Each wall is flat, endless, passes through zero and stands at right angles to its row. A trip goes straight from one point to another. List the walls that it crosses, first one first.

Walls:
(1): [-17.3  21.6]
(2): [ 11.1 -35.9]
(3): [-6.1 -6.8]
(4): [ 5.7 -3.8]
(5): [-7.2 -0.6]
(6): [-5.7 31.1]
Trips:
[-13.7  15.6] to [-27.9  35.3] -> none
[-17.5 -30.9] to [ 8.3 -1.9] -> 5, 3
[ -3.4 -25.8] to [ 15.3 -25.7] -> 5
[ 14.7 -23.8] to [-20.1   9.0] -> 5, 4, 1, 2, 6
[10.7 22.6] to [-25.9  16.5] -> 5, 3
[2.5 8.0] to [ 0.1 34.8] -> none
[13.6  5.6] to [ -6.8 -31.9] -> 2, 6, 3, 5

Walls:
(1): [-22.5  32.2  19.4 -44.8  -8.2  12.7  17.8   8.1  39.3   3.6  11.9]
(2): [ -9.0  19.8   6.1  23.5 -11.9  17.6  18.7   8.4  -6.8  -3.0  13.0]
(3): [ -3.2 -21.9  34.2 -33.0   5.4   0.6  24.2  -2.2 -13.6  17.3  27.0]
(4): [-29.7   7.7  18.6  29.2  15.9   2.3  -3.0  -1.4   8.3   6.1 -10.2]
(5): [ -9.5  -8.8   8.7 -20.1 -16.6 -10.2   6.2  -3.5   2.3   1.0  16.6]
Trips:
[-17.2  11.4   9.7 -25.1 -19.3 -27.8  25.4 -31.8  12.3  20.6 -18.7] to [ -5.9  18.9   7.2 -21.3  25.0  -6.0   9.8 -27.2  13.3   1.6  22.6] -> none
[-22.8   3.4   4.1  20.4 -10.6 -12.7  16.5  48.1  23.0  -9.5   7.9] to [-38.7 -40.5   3.3  -2.3  -1.6  15.6  -1.6 -10.3 -11.5 -12.9 -31.0] -> 1, 3, 2
[-17.5   1.0   3.9  -4.7   7.3  -2.2 -23.1 -11.1 -16.4  16.8 -35.3] to [ 17.1 -24.1  -6.3  29.5  -6.0   0.2  -6.3  -4.0 -14.0 -15.3  24.4] -> 4, 2
[ 11.5  -8.3  10.2 -28.3 -13.3  19.6  -4.3  41.0  -6.3  -3.2 -12.0] to [  1.1  28.3   6.2  46.4  10.6  14.8 -21.8   5.4  -0.7  22.4 -31.2] -> 5, 2, 3, 4, 1

Walls:
(1): [  0.7   5.6 -41.1   3.2 -21.3 -15.4  -0.4  12.2  -6.6 -12.7 -26.9 -13.0
 -16.8  -0.2   3.5   4.0   8.4  10.0  37.0  -7.1 -28.2  19.4 -18.7   4.0]
(2): [ 18.6 -17.8 -15.5  22.9  10.6  -0.3  27.3   0.3 -31.2  36.4  11.8 -18.2
  -0.6  23.3  -5.2  13.4  11.6  24.3  22.2 -28.5  -4.5   0.9  24.0   6.8]
(3): [-32.7  -8.6 -18.1 -18.1 -10.4 -11.7  16.8  10.5   2.7  25.9 -16.7  22.5
  18.8 -13.7  -8.5  20.4  12.6  19.2  -2.3 -15.1  24.9   5.2 -22.2  15.2]
(4): [ 16.8   6.1  31.8   0.1  -8.3  12.9   3.1 -10.0   2.5  -8.5  18.4  28.1
  12.7 -27.4  -8.9 -18.9 -26.8 -15.8  26.4 -10.1  24.5  32.5   0.0   8.9]
(5): [ -2.6  29.9   8.0   1.7  -8.0  -1.7 -31.6  15.7 -18.9 -24.2 -10.0  22.1
  -3.5 -16.0 -22.9  -1.0  34.3 -28.4 -16.9  11.4  -7.6   6.6  -6.9  -5.8]
(6): [ -8.7   1.2 -11.5  31.3   3.8  37.4 -11.2 -12.4   5.1 -25.2  21.3   7.3
 -24.3 -22.4   3.2 -35.4  28.4 -11.2  18.7   1.3   4.2 -12.4  -9.2 -26.9]
Trips:
[ -3.6   8.4  -9.5  36.2  28.6   6.2  30.0   0.5  -8.1 -10.8 -11.4  -3.4
 -11.9  17.2   7.2  37.9   7.4   3.6 -27.0 -13.2   2.9  -2.3  10.9  -9.7] to [  6.2   6.8 -12.6  26.0  -5.6   8.7  34.9 -12.4 -15.4 -14.9  -6.3  11.1
   9.5  16.4  11.0  -0.7   4.4  15.7 -12.4   0.9  14.7  -4.2 -11.7  10.6] -> 3, 6, 1
[ -6.4  13.8  -8.8 -39.1   4.9 -32.8 -11.3 -16.7 -28.7 -10.0   2.9   0.9
  -4.1  -3.2   5.0  19.4 -16.7 -23.5  -5.4   2.4  -5.0  -5.1  20.1 -38.5] to [ -2.4   5.6   3.8  -0.7   4.5  -6.9   3.0 -13.9  29.5 -33.8  -6.3  24.1
   9.4  26.2 -29.5   4.1   6.1 -64.3 -16.5  -0.6  14.9  -9.1  15.2  21.9] -> 4
[  5.2   9.3  -3.1   2.4  25.8  12.4  28.2  -6.6   8.9 -35.7  -7.2  -8.4
 -18.0   4.2 -24.1  -6.9   7.7  -0.8  22.5  -8.3  -9.1  -3.1   3.4  19.5] to [ -1.6  10.3 -27.5 -19.6 -18.0 -22.6  26.8 -15.3  -9.1 -48.2  16.5  24.0
  11.1  -9.4  19.8 -23.6 -22.7   1.3  10.3 -23.9   6.3  -0.7  14.0   4.5] -> 2, 3
[ -0.7 -15.2  21.0 -16.6  12.4  -2.7 -11.9  19.4  -8.0   5.3 -61.4 -11.6
 -10.5   9.1  27.0  13.8   2.2   8.7  15.2  10.0  17.4   2.3 -22.7  18.5] to [ 41.2   5.1  13.4  -6.9  25.0 -10.7   3.6  14.3  -8.5   2.3  11.3   0.5
  15.4  17.1 -24.2  -1.8   2.6  -6.3  45.0  -6.4  19.1  20.2  19.7  -3.8] -> 2, 4, 3, 1
[  0.6   3.1  10.0  28.3  24.6  47.0  -5.6  10.7   1.5   4.7   0.8 -11.6
   7.6  21.5  15.1  -7.5 -38.3  15.0  33.9 -26.6 -17.9   5.7 -15.3  -0.1] to [-19.5 -23.2  -7.7 -41.5 -10.6  13.9  24.4 -21.3  -7.9 -30.2  20.2 -14.3
  14.1 -27.4   7.1  18.7  10.3  13.4  10.0  23.1  11.7  30.0 -29.3  -8.8] -> 3, 2
[-30.0   1.6   5.9   4.4 -11.7 -16.4 -11.0  10.5  -4.4  10.7  12.5   5.9
  -8.3 -10.7   7.8   4.4  -8.1 -19.9  49.3  -4.7  15.7 -12.7  21.6 -14.0] to [-22.1  -8.8 -19.6 -12.4   5.0  -8.6  18.9  10.9   5.0 -21.3  41.1 -10.0
 -28.4 -11.6  -9.4  15.2  -4.0  25.7  -9.0 -24.2 -13.2  17.2  17.0  30.7] -> 6, 4
[-39.9  13.4 -11.7  22.8   0.1  10.0  14.9  21.3   1.2  -1.5   8.3  -7.3
  16.1  18.4 -36.7  -5.0   8.7 -11.3   6.0  43.5  17.1  12.0  17.2  37.0] to [  3.3  -6.9  -4.1   6.9 -10.8   6.4 -24.5  22.5 -23.1 -20.8 -14.8 -34.0
 -28.4  13.1  32.2  24.4   2.6  19.0   8.6   3.0  16.6 -17.0  28.5 -14.7] -> 1, 6, 3, 5
[ -8.2  -6.1  -4.0   7.3   2.0  -1.6 -11.4  26.9  -6.3   0.4  38.6  -0.7
  16.5  34.9  -3.4  34.5  33.0   6.5   8.4 -26.0   1.3  13.4   6.6   2.4] to [-19.0  -4.5   6.0  13.8  14.4  23.9   5.3  10.2  22.6  -9.9  -6.7  -8.3
  18.0  -9.6 -19.2  -0.7  19.6  -7.3  19.9  15.2 -21.5   7.4 -31.1  21.7] -> 6, 2, 4
[ -4.4  14.6 -16.2  15.6  15.3 -13.5  -2.5   1.5   3.2  -1.7 -11.9  23.1
  19.0  13.5 -17.4 -45.8  -5.4 -29.6  -2.7  13.5 -17.1 -10.9  -1.5   1.7] to [ -7.2  25.9   4.2  -6.1 -19.0  12.1 -11.4  -4.8  -2.0  15.5  -7.4  -6.6
  16.6  13.3 -32.7 -10.3  -2.0  -3.0 -13.8  -4.9  23.5 -10.8  -3.0  10.8] -> 3, 6

Walls:
(1): [  8.1 -17.6  15.3  -7.9  -1.4   8.1 -17.2   4.3  18.8  37.4  -9.6  23.0
  -5.0   3.9 -33.0   1.3 -15.5  16.6   5.0  36.4  11.6  15.2  16.2   2.1
   5.1   3.1   2.8 -13.5 -19.1 -12.9   5.9 -16.4 -12.5  -9.6  -6.2 -13.9
 -19.8   0.6  -9.5   4.2  14.8  28.3 -31.6 -17.4 -32.5 -38.3   3.0   0.1]
(2): [ 30.5   2.3 -18.8 -26.6 -19.1  26.1  23.9   5.8   5.1 -18.9  -2.6   4.3
 -41.6  -4.2  -3.1  -4.8 -13.6   2.6  34.6  31.6  -9.8 -10.9  -8.1  23.2
  13.2  11.7  12.4   4.9  12.4  -4.4  20.0  -4.0 -20.7 -28.2   8.3  -5.9
  23.8   9.1 -16.2  14.3 -10.9 -29.1  -3.9  16.8 -23.1 -12.4 -23.7   9.4]
(3): [-17.1 -16.6  -9.7   2.9  -4.8   0.4   7.5 -22.3 -21.4   9.4   7.4  -0.9
   0.3 -20.8   0.5  -9.4 -31.4  10.5   1.7  36.9  11.6  10.9   5.8  -4.9
  -0.9  -2.1   5.4   5.7  -5.6  54.5 -18.4  -3.5 -23.4  -2.4   1.9  14.9
 -17.9  -0.9   2.4 -19.5   9.0  -7.2  35.5  -7.3  20.5  31.2  10.8 -11.3]
(4): [-18.6   5.7  -1.2 -11.3 -38.4 -29.3  -2.3  13.6 -19.6  16.9   6.7  18.5
  -3.9  24.8  -7.0  -4.8 -15.2  -7.9 -18.3 -17.2  28.8 -31.4 -10.1  -7.5
 -18.2  14.7 -21.4 -23.9  69.6  -9.2  -8.0 -30.8   4.1 -11.9  -0.6 -10.5
  20.5  25.5 -12.2 -42.3 -16.6  12.0  -5.7   3.1  17.2 -10.1  15.6  48.6]
(5): [ 13.2   9.6  -1.6  11.6  11.5  -7.9  -6.3  18.5  31.2  -4.9 -20.3  11.6
  -5.0  -9.1 -42.7  13.7   7.3  26.9  -9.6 -28.9  21.3 -17.3 -17.7  19.5
   5.3 -25.4  -1.9 -15.9  27.2  -3.7  58.1 -43.1 -23.0   1.7  22.2 -15.4
 -23.3 -23.5  -7.2 -33.3  -9.5  19.7   8.0   6.2 -15.8 -23.4 -13.5  -3.8]
(6): [ 11.9  15.8 -32.4 -16.4  22.9  -1.5  39.4  36.6 -10.4  10.8  -0.9  -3.7
  22.3  -5.6  23.2  27.1   8.5  30.0  -8.0   6.0  16.1   0.7 -16.3 -27.6
  19.9   5.2 -26.0 -30.7   8.8 -10.0  23.2 -15.0  17.0 -16.7  12.6   0.0
  -8.6  29.1  -0.6 -18.9  24.3   2.7  21.4 -16.1  -0.5  21.9   6.0   0.7]
Trips:
[-11.5  -7.2 -10.6   3.8   7.2 -34.1   7.2  -3.5 -22.0  22.7  -9.2 -15.4
  18.9  -2.0   9.6   3.7 -12.2  32.7   1.5   0.2  20.3  -3.4   0.4  24.5
 -28.4  22.5  22.7  17.3   4.8   9.5  -0.5  44.1 -12.5   4.1  -7.3  22.2
 -31.0 -23.2   1.5   0.9  35.0   0.3  28.2  -3.5 -10.8 -20.7  -8.1   6.6] to [ -4.2  25.0  -2.0 -11.9 -15.4 -13.8   7.5 -27.3  11.3  -7.3 -35.3   7.6
 -10.3  40.6  11.1   9.5  27.6 -24.8 -12.7 -17.5  17.1  24.0  23.7 -33.2
 -21.7   9.1  24.9  33.5 -13.0 -13.0  -4.5  24.1 -16.7   0.4  -7.7  -0.2
  28.3  38.6 -15.5  24.4  13.9 -40.1  47.5 -30.5 -24.7   0.4   6.8  10.8] -> 1, 6, 3, 2
[  4.0  -8.1 -32.1 -19.2  17.2 -13.1  -1.1 -24.9   2.2   3.9  24.8  28.2
 -11.6 -16.7   1.1   2.2 -48.7   0.9   8.6  -5.7  24.6 -18.1 -23.6  29.5
  15.7   6.3  -8.6 -27.3   6.7  -5.2  12.1  27.9  -0.5  23.2 -11.1  14.7
 -11.4  17.2  -6.1  -7.7 -12.6  11.2   8.0  -1.7 -26.9  -8.4 -20.9 -14.4] to [-19.5 -16.2 -16.2  43.9   5.8  -8.7 -16.8 -12.4 -22.7  11.6 -25.0  10.2
  38.2   0.9  -3.2  -7.3 -11.6  -5.5 -24.8   1.6  19.2  14.6   6.7   1.6
 -11.1   9.3   4.1  13.1  -0.6 -38.7  21.5 -16.4 -14.7 -19.4 -26.0  -9.2
 -33.1  13.4 -16.0 -13.7 -17.8 -11.9  14.8 -24.5   0.0 -10.4 -28.5  10.3] -> 2
[-15.4 -12.2  -8.3  -6.7 -30.0 -23.5   0.2  -7.1   9.0   4.6 -22.2  -9.0
  -4.2 -10.9  -8.1  -5.9 -18.4  -4.0  -1.6  34.8  14.4  14.1   8.3   0.1
  -0.4  46.7   1.5  29.0  27.4 -22.2 -21.2  -9.7 -21.5 -15.6 -29.3   1.2
  -3.9   1.6  29.3 -10.1 -11.6   8.0 -19.4  -1.7  -5.0 -39.8  -0.9  33.6] to [-13.3   1.2  29.7  30.5  -4.0  -0.3   2.5  -4.4  -6.0  29.6   8.5 -10.4
   0.1 -10.9 -11.0  28.6  -5.5  -3.0  -2.2   1.7 -26.7 -12.7  -3.9  -5.8
  -7.2  19.8  20.0  -2.6   0.9  -5.8  -8.9 -24.9  10.0 -15.1 -13.6  21.5
 -13.2  15.8  -5.0  -8.0  23.5   7.9  -5.2   2.1 -12.5  10.4   5.6  10.8] -> 2, 6
[ -7.2  -3.1 -17.7   6.0  16.3 -36.1 -38.2  23.3  16.0 -18.5   2.2  14.9
  21.3  -8.5   1.2 -24.6  13.3  -2.1  -8.8 -62.6  26.9  -8.2 -15.5   6.2
  10.6  -9.6  43.6 -13.2  -5.1  29.9  -7.4  12.8 -11.2  17.5  34.1  18.9
  -0.5 -18.2 -26.3  12.8   1.4  -9.8  -3.7   8.4  11.4 -24.3   3.6 -14.5] to [-33.2 -22.5   4.2   2.5   0.3  26.9   3.1  -1.7 -13.2 -35.5  -9.1  10.2
  -5.6 -11.0 -18.9   8.7   2.4  -1.3  -7.5  12.4 -23.3  -6.6 -20.0   6.6
   0.7 -14.8  14.1  18.9  -9.0 -14.4  24.7  27.0  -2.6   5.6   9.4 -15.6
  11.1  23.7 -11.7  53.6 -11.9  11.5  33.4   9.6   6.7   2.0  21.6  -7.2] -> 2, 5
[  4.7  -8.7  24.5   4.3  -4.4  18.0  -5.0   3.6 -23.8  -1.8  -7.7  -3.9
  16.8  12.0   0.7   8.8  -9.0   4.6   4.3 -20.5 -20.6 -20.1  25.3 -14.4
  13.8   3.0  22.8  -4.2  -2.9 -12.6  19.7   0.2  -5.3   5.3 -13.4  -9.0
  10.3  40.8 -16.1  -4.8   9.2 -10.9  12.0 -14.9  12.9 -16.4 -18.4  -9.4] to [ 12.2 -22.1 -27.6 -25.8  31.4   6.7   8.3  11.0  -7.5   1.8  -6.1  13.2
   2.6  -3.6   6.1  19.5   2.3   7.1   9.7 -10.9 -16.6  31.7 -26.2  -8.4
  -3.7  24.2  26.0  -6.5 -24.1  10.5   1.2 -13.0  12.4 -25.8  -2.5 -19.6
   7.6  24.4 -16.3 -25.8  -4.7  -1.9  -3.3 -31.5 -16.5   4.7   9.0 -29.2] -> 4, 3
